Each row of a before or after table is a point. The points were changed in one or more steps. Then noise was added and the rows were shuffled. The steps act on columns, c1 being the first. Write out the steps. A step turns or swaps two columns, mirrors them in a line or flattens them onto one, adds a multiple of one to another, or multiplies or shifts one. Angles are multiples of 10 degrees, from the lower column toward the higher: turns from -170 to 170, lines from 10 to 170 but not 90. Use the fewest steps. Two steps may share a column if one is a turn and the other turns, adds or multiplies; they go together, in the order done. Otherwise the lowest column goes first.

Before, 13 rows:
[[ 71  15 -12]
 [ 25  13  -6]
 [ 50  38   8]
 [-26  47  -6]
 [ 77 -25 -30]
 [-15  11 -39]
 [-42   6   3]
 [-82 -10  -3]
 [ 61 -16 -55]
 [-53  33  -9]
 [-47   8  21]
 [-45 -30 -21]
 [ 61   6 -19]]
After:
[[ 44  21  28]
 [-71   8 -24]
 [ -3   3  39]
 [ 18  37  22]
 [ 78  -5  40]
 [ 31 -21  39]
 [-21   7  -4]
 [-66   3 -10]
 [-85 -19 -15]
 [-41  32 -39]
 [ 36   0  18]
 [-82  -6  18]
 [ 50   6   2]]
Steps: turn c1 and c3 by -150 degrees; multiply c2 by 0.7

Before, 9 rows:
[[ -6  17 -44  10 -31 -26  32 -38]
 [-83 -12  29 -20  29 -31  19   2]
 [ -5  -8  30 -13  50 -36  25 -33]
 [  8   2  29   2 -36  57  31 -30]
 [-30  32  42  26 -33  20  40  33]
 [-10 -16 -18  45  26 -44 -61 -37]
 [ -9  30  40  17  -9 -28 -81 -44]
 [-33 -22  26  10 -19 -38  32 -41]
 [ -1  15  23  -3 -42  -5  -8  53]]
After, 9 rows:
[[-27 -33  28  32 -24 -58 -39  10]
 [ 21  30  31  44  18  88 -42   3]
 [ -7  -1  43  83  30 -48  36  85]
 [-82  20  26  24 -20 -51 -11 -10]
 [ 18  29  24  34  32  -4  42 -41]
 [-15  35  42  87  43  25  -9 -51]
 [-17 -10 -21  18 -22 -73  27  65]
 [-16  39  21  52 -17 -58 -50  12]
 [  7  24 -46 -57  25 -43 -48   9]]
Steps: turn c2 and c5 by 110 degrees; turn c1 and c2 by -30 degrees; add 1.5 times c3 to c4; multiply c6 by 1.6; turn c7 and c8 by -140 degrees

Before, 8 rows:
[[  5 -16  -5  -9 -26  28  49 -21   5  43  67   8]
 [ -4 -36 -62  33   5  21  18 -33   4 -42 -41 -27]
 [-26 -14  17  53  15  42 -20  12  36  14 -22  51]
 [-64 -20 -15  57  -2  14 -11 -67 -23  29  71  58]
 [ 27 -15 -49  41 -30 -27  39 -66 -34  30 -27  48]
 [ 36  65  24  66  18  15 -15  64  -9   5 -21 -17]
 [-20   0 -26   9  42 -89 -18 -37  -6   6 -19  -3]
 [-21  53  79  42  24  -9  50  28 -20 -24 -15 -16]]
After (8 x 12):
[[ 12 -33 -56  44  -9  -9  56  33 -55  47 -52 -16]
 [ 18  -3   5   6 -16 -89  -3  -6  26  -5 -24  40]
 [ 38   7  20  48  51  43 -13 -29 -31 -19 -17 -21]
 [ -5  51  34  34  14  17  12   9  48  17   6  36]
 [ -6  -2  -4  39 -61 -28  24 -75  56 -31 -30  44]
 [-41 -57 -19  62  33  12  -8  26 -17  28 -79 -63]
 [ 78   5 -10  56  11  10  -9 -57  27 -35  75  50]
 [  2  -8   7 -15 -26  26  35 -19   7 -46  56  17]]
Steps: turn c1 and c12 by -160 degrees; turn c8 and c12 by -70 degrees; turn c2 and c10 by 150 degrees; add 1 times c2 to c11; turn c3 and c9 by -120 degrees; turn c5 and c7 by 20 degrees; add 0.7 times c6 to c5
